Rows are points. Any point is a mix of the corners, with weights that add up to 1. It lies inside the corners' shape when no weight is negative. Say inside or outside, and name the corners with a negative weight.
In the rows, 128 means zero.

Corners:
(1): [79,133]
(2): [172,112]
(3): [166,67]
Points:
[207,70] => outside (1)
[193,69] => outside (1)
[163,78] => inside
[128,99] => inside
[76,140] => outside (3)
[141,135] => outside (3)
[93,124] => inside

Corners:
(1): [147,7,150,69,146,122]
(2): [151,93,184,141,199,114]
(3): [193,183,59,166,115,87]
(4): [152,219,118,129,67,189]
(5): [123,90,132,165,195,187]
(6): [153,213,79,134,172,95]
(7): [103,71,143,133,118,132]
Points:
[164,103,130,99,100,121] => outside (5, 6)
[145,141,118,144,154,144] => inside
[164,120,120,137,147,110] => inside
[147,138,91,133,114,132] => outside (2)
[144,98,161,136,171,124] => inside
[122,67,147,115,221,119] => outside (3, 4)
[157,146,115,137,148,134] => outside (7)
[145,178,112,133,123,145] => inside

Corners:
(1): [200,114,131,76,85,11,123,199,135]
(2): [146,215,97,48,154,72,119,161,124]
(3): [58,215,155,161,200,70,81,147,72]
(4): [205,50,121,161,129,139,88,145,106]
(5): [162,148,197,132,200,83,101,205,216]
(6): [130,148,71,116,64,139,108,129,220]
(7): [35,145,160,123,208,115,109,97,172]
(8): [199,157,200,118,73,181,61,156,108]
(9): [205,179,149,167,135,134,123,58,138]
(10): [172,107,94,132,94,121,192,149,163]
Points:
[113,145,158,119,153,115,103,131,151] => inside
[126,178,211,147,169,101,60,135,158] => outside (2, 4, 10)
[107,155,68,158,146,137,146,79,144] => outside (1, 5, 8)
[177,131,137,136,143,115,106,138,138] => inside
[151,142,105,114,115,109,129,139,137] => outside (5)

Corners:
(1): [126,130,105,147,141,132,115,114,154,117,110,120,125,131]
(2): [128,124,101,138,106,134,120,144,95,128,148,111,121,135]
(3): [105,96,118,144,159,134,130,153,80,168,105,152,200,134]
(4): [126,142,120,99,84,141,125,116,132,171,112,127,122,137]
(5): [129,142,122,145,109,133,122,139,144,175,136,172,118,139]
(6): [95,146,105,105,109,128,125,148,127,122,133,125,128,95]
(7): [133,142,249,143,141,165,119,135,148,144,119,127,131,109]
(8): [118,116,108,143,160,131,117,169,85,248,121,119,173,134]
(9): [134,130,123,140,174,130,152,85,128,131,138,135,141,127]
(10): [144,134,153,102,91,121,168,152,147,131,117,111,111,135]
(11): [144,127,117,128,112,132,141,139,143,124,124,114,134,52]
(12): [141,151,103,138,113,169,145,156,132,129,109,140,133,144]
(13): [141,115,110,66,114,136,119,142,141,115,130,131,139,143]
(14): [110,101,113,133,102,146,166,129,152,136,178,117,117,111]
(15): [136,147,141,136,98,139,141,144,147,119,129,113,180,123]
Points:
[131,126,139,131,117,140,133,143,134,147,123,129,138,123] => outside (6, 9)
[126,132,124,132,120,136,132,144,131,140,131,134,135,124] => outside (4)
[126,128,123,127,127,141,126,139,128,147,127,131,144,119] => outside (10)
[135,114,119,149,142,137,131,137,126,158,130,135,125,129] => outside (4, 6, 15)
[127,125,121,115,117,139,136,139,130,137,129,123,130,121] => outside (5, 15)
[151,147,161,120,129,145,140,140,137,162,96,138,175,135] => outside (1, 2, 6, 14)
[130,131,95,121,111,130,142,127,133,121,130,126,133,118] => outside (7, 8)
[128,127,110,128,127,132,136,140,123,160,129,127,142,125] => outside (7)

Corners:
(1): [155,146,135,151,146,172,123,75,56,119,146,147,64,117,96,117,117,146,135,137]
(2): [170,153,160,155,163,127,116,130,111,124,131,126,65,138,131,168,97,124,136,168]
(3): [121,124,152,158,164,117,115,122,52,61,78,85,92,86,121,138,163,156,154,146]
(4): [141,136,100,137,86,173,94,98,160,134,139,114,68,132,131,203,160,160,149,116]
(5): [88,154,133,122,125,142,141,126,150,138,108,63,95,136,59,135,155,65,89,155]
(6): [110,60,99,137,156,80,144,64,170,168,173,170,107,109,87,161,131,142,166,161]
(7): [138,165,109,150,136,124,72,101,136,124,91,132,121,140,106,131,84,169,114,130]
(8): [92,130,93,78,174,133,74,132,7,83,123,118,117,64,156,179,81,101,127,143]
(9): [117,106,132,126,109,132,13,104,193,147,135,144,102,112,124,35,137,98,108,121]
(10): [118,156,140,87,114,133,88,108,161,154,124,148,143,107,155,161,134,86,152,119]
(11): [88,181,89,76,127,129,133,106,127,125,110,80,124,122,185,196,118,85,118,195]
(12): [129,72,147,126,142,86,165,115,151,118,158,85,96,106,111,160,134,149,102,100]
(13): [178,112,74,173,140,103,97,110,108,68,163,105,149,160,96,107,146,135,111,44]
(14): [127,155,125,99,136,113,83,186,131,121,105,123,124,124,132,68,146,159,180,103]
(15): [118,233,154,82,181,127,98,180,83,50,108,130,120,130,107,139,150,141,102,109]
(16): [125,166,124,137,65,121,95,100,120,89,69,157,72,244,112,120,133,108,119,96]
(17): [169,134,82,87,154,132,36,79,46,53,115,86,135,125,86,146,133,155,148,132]
(18): [122,141,101,146,58,155,118,140,163,98,147,122,111,70,142,126,91,135,124,163]
(19): [141,170,112,66,171,55,136,154,152,141,73,122,90,70,108,106,153,69,162,131]
(20): [151,137,106,129,128,147,121,127,101,120,116,140,155,128,115,115,123,115,64,181]
(21): [149,168,141,145,122,86,82,146,70,103,121,72,120,99,106,115,180,167,132,122]
Points:
[138,135,128,135,131,116,103,125,127,117,127,127,108,118,108,123,138,130,129,113] => outside (11, 17)
[136,129,120,129,130,116,114,112,133,118,130,114,109,122,113,138,139,136,129,128] => outside (8)
[161,159,113,125,123,121,86,139,121,102,119,120,115,139,101,101,133,120,113,89] => outside (3, 6, 11)
[122,143,120,116,137,106,93,132,117,100,118,104,117,110,114,122,131,121,131,125] => outside (1, 4, 20)
[140,155,122,128,131,133,83,120,107,109,118,128,107,118,109,119,134,132,134,129] => outside (11, 12)
[142,163,122,111,127,127,94,114,78,65,130,86,96,107,154,165,140,107,125,108] => outside (5, 6, 7, 14, 20)

Corners:
(1): [152,129,130,123,111,131,144,112,137,121,126,138,121,125,123,133,109,136,142,106]
(2): [142,125,135,117,116,104,133,127,125,144,109,136,97,127,107,105,125,109,136,96]
(3): [150,136,84,119,162,120,146,113,145,112,140,119,121,122,132,139,145,156,131,115]
(4): [139,109,132,120,112,144,120,113,134,159,129,140,107,137,122,126,152,119,137,110]
(5): [147,158,114,152,128,109,126,121,124,143,126,140,115,132,121,137,100,132,147,115]
(6): [134,144,118,114,169,111,123,115,141,114,146,129,118,139,129,126,132,150,133,131]
(7): [126,123,127,103,134,141,135,124,132,142,107,133,103,128,140,119,132,125,126,127]
(8): [114,125,136,114,116,144,125,119,92,137,127,106,103,133,131,135,133,115,119,99]
(9): [155,130,128,135,118,143,168,125,58,149,110,193,150,144,117,101,94,126,160,114]
(10): [139,117,134,117,108,143,123,119,118,140,124,113,109,109,114,121,135,140,134,124]
(11): [129,128,131,119,120,109,132,156,114,123,132,117,113,137,123,136,128,125,123,128]
(12): [131,125,132,114,116,115,121,155,126,134,142,113,127,146,137,103,120,143,148,129]
(13): [134,125,108,104,110,131,121,131,131,123,140,124,106,133,121,112,135,122,135,133]
(14): [129,112,132,103,131,132,133,124,134,134,121,92,102,116,133,107,173,125,7,92]
(15): [142,116,126,105,139,132,114,117,124,130,141,121,120,117,150,130,147,132,131,122]
(16): [130,110,132,114,109,137,115,121,135,143,115,118,152,134,117,122,119,117,151,125]
(17): [123,197,121,108,132,63,144,157,106,136,146,159,110,155,139,135,138,150,139,139]
(18): [148,142,126,129,134,141,123,118,129,123,117,121,114,135,126,128,144,124,136,112]
(19): [126,145,114,160,140,75,155,123,145,106,152,113,170,134,127,110,120,128,154,131]
(20): [146,126,112,129,115,76,121,106,151,117,134,120,127,140,131,124,138,156,150,144]
(21): [143,136,123,104,133,122,127,120,132,150,139,112,112,147,132,129,139,123,144,146]
Points:
[146,123,124,123,119,128,132,121,127,136,125,132,124,133,123,119,124,126,152,123] => outside (6, 8, 14, 17)
[130,125,123,105,129,116,122,122,138,135,136,112,111,130,133,119,150,132,123,123] => outside (1, 5, 9, 11, 18)
[134,120,137,109,119,131,131,134,115,142,128,135,126,131,127,113,130,123,132,125] => outside (3, 5, 8, 18, 20)
[139,135,122,120,129,119,131,121,128,133,129,122,119,132,128,121,129,131,128,121] => outside (4, 11)
[133,135,126,119,124,112,124,126,133,133,133,121,114,135,129,125,136,130,131,123] => outside (3, 9)
[135,129,126,116,126,124,131,125,126,136,127,128,116,133,130,124,133,129,133,123] => inside
[131,142,129,117,124,121,130,136,114,139,134,136,122,142,132,125,123,130,149,131] => outside (2, 3, 14, 20)

Corners:
(1): [85,128,148,98,128,147,117,108,123,165,140,150,177,120,133,131,153,151,81,111]
(2): [150,129,110,108,133,133,157,132,171,151,150,124,90,138,131,137,115,151,169,140]
(3): [119,109,104,117,118,125,154,155,144,119,36,114,157,175,120,138,123,128,133,118]
(4): [146,150,123,121,107,149,93,124,110,118,170,96,159,133,146,124,162,158,162,127]
(5): [107,113,141,106,139,116,104,119,122,110,168,123,143,145,94,118,151,125,79,105]
(6): [157,166,121,124,156,144,100,135,166,100,169,114,110,141,123,91,107,122,156,95]
(7): [130,139,174,118,180,142,93,125,112,112,121,140,99,139,139,111,147,158,180,105]
(8): [133,127,130,119,161,159,147,150,102,176,99,106,111,147,96,113,138,94,75,115]
(9): [161,117,113,123,132,104,105,127,126,123,159,167,219,135,166,134,172,121,131,143]
(10): [71,154,131,126,157,125,95,156,109,172,119,105,103,146,127,117,141,114,148,109]
(11): [92,132,172,119,97,152,109,104,139,97,158,135,96,146,130,143,76,109,158,118]
(12): [161,138,149,108,113,131,101,140,119,116,144,163,150,166,78,129,141,129,155,99]
(13): [150,132,128,134,100,120,93,157,157,144,140,122,116,151,138,122,142,135,128,102]
(14): [160,136,113,103,112,66,162,201,144,156,57,118,128,117,131,133,156,101,160,171]
(15): [137,126,119,174,106,108,224,101,162,148,91,144,84,135,96,114,121,121,123,155]
(16): [145,112,120,106,105,121,149,159,127,95,128,149,153,165,150,101,160,110,161,112]
(17): [114,93,121,149,148,168,117,112,181,105,112,117,105,73,106,133,128,109,153,125]
(18): [162,90,128,140,121,152,120,103,148,120,134,135,148,94,139,87,104,155,157,95]
(19): [120,116,142,139,107,108,105,95,163,197,155,147,189,146,143,106,171,165,128,191]
(20): [159,118,132,179,133,116,249,97,154,143,158,110,174,168,134,136,139,106,166,101]
(21): [126,124,146,144,125,118,116,215,130,99,144,126,97,151,102,92,157,148,169,166]
Points:
[126,115,135,120,128,119,120,154,140,126,117,136,146,145,127,125,145,131,153,127] => outside (4, 6, 8, 15)
[133,123,126,128,120,133,145,133,141,121,128,126,128,138,122,122,126,122,142,116] => outside (7, 19)
[131,126,135,130,129,130,129,134,137,133,138,131,126,134,120,116,139,128,141,126] => outside (3)
[131,126,131,127,123,134,128,128,141,126,135,130,134,145,127,120,132,130,141,119] => outside (14)
[112,131,143,134,132,135,123,135,135,135,118,116,116,137,112,119,129,125,139,119] => outside (2, 9, 16)
[117,108,136,132,107,121,143,103,145,142,169,145,166,116,126,126,148,138,141,150] => outside (3, 6, 7, 8, 13)
[141,123,127,138,122,116,140,140,154,126,122,132,118,142,123,118,131,124,155,130] => outside (1, 4, 8)
[134,124,124,127,116,126,137,138,145,137,122,132,142,141,127,124,137,126,145,132] => outside (5, 7)

Corners:
(1): [168,132,187,135,135,127,120,130,71,173,153,179,136,113,132,106,119,159,131,87]
(2): [117,167,41,158,95,159,169,163,147,115,148,71,154,143,154,148,122,96,113,118]
(3): [107,68,144,155,81,113,229,225,105,174,91,207,57,122,92,168,89,189,111,18]
(4): [213,130,172,82,166,49,94,67,124,109,151,115,169,75,117,48,127,103,116,132]
(5): [70,112,107,127,121,139,136,106,166,96,169,56,145,113,128,151,152,134,99,141]
(6): [212,130,93,28,203,100,139,74,149,94,164,77,186,107,167,87,170,76,143,151]
(7): [120,107,219,141,115,105,147,216,106,170,73,190,53,122,92,201,132,178,142,128]
(8): [107,127,67,113,46,171,236,125,114,132,87,96,126,87,175,165,122,107,130,155]
(9): [172,161,154,136,138,76,94,86,113,112,149,173,104,112,181,81,141,159,142,85]
(10): [150,73,136,133,194,81,133,100,100,126,145,167,137,137,91,116,168,113,162,98]
(11): [146,77,132,135,126,85,119,126,117,188,113,177,117,127,136,163,107,163,158,87]
(12): [154,125,99,96,161,163,67,129,176,43,183,81,142,107,136,116,141,60,133,128]
(13): [116,108,167,127,76,114,172,139,109,216,94,143,53,107,124,103,111,131,134,60]
(14): [183,112,133,151,94,103,142,122,108,192,157,177,111,115,126,134,141,177,100,136]
(15): [102,168,63,117,130,174,151,151,135,128,146,99,158,84,166,156,143,65,80,149]
(16): [131,126,138,138,110,156,155,147,147,163,87,157,93,150,105,217,106,149,109,77]
(17): [167,168,91,53,173,121,103,66,113,73,130,102,171,70,113,80,187,128,175,142]
(18): [133,171,58,139,139,153,175,86,187,86,160,82,196,46,143,117,164,109,167,149]
(19): [119,92,135,145,77,127,130,152,167,114,114,106,200,141,112,173,208,143,131,127]
(20): [164,153,144,80,143,52,65,64,121,104,193,65,159,67,116,145,174,98,159,119]
(21): [164,194,80,7,167,117,112,73,168,32,211,119,186,106,136,47,139,72,183,149]
Points:
[150,131,108,95,131,119,150,112,132,117,139,115,145,101,140,124,144,114,139,125] => inside
[139,125,116,122,120,112,151,127,131,136,129,135,130,110,131,138,139,134,130,112] => outside (1, 12)
[150,131,103,108,132,127,145,110,141,110,154,121,155,115,145,120,136,116,126,122] => outside (7, 13, 17, 20)
[144,133,124,118,136,117,125,122,136,122,148,121,138,107,127,127,142,124,134,114] => outside (8)
[95,132,104,135,105,152,154,162,150,126,136,113,129,113,104,161,153,114,120,110] => outside (1, 4, 6, 8, 9, 11)
[146,119,130,126,136,110,130,124,129,134,139,128,135,106,124,136,148,134,131,109] => outside (8, 21)
[151,122,143,134,109,111,139,140,122,157,130,136,113,104,137,142,128,129,118,98] => outside (5, 10, 17, 21)
[144,121,131,124,128,118,138,129,126,138,128,127,130,105,128,138,140,127,128,113] => outside (21)
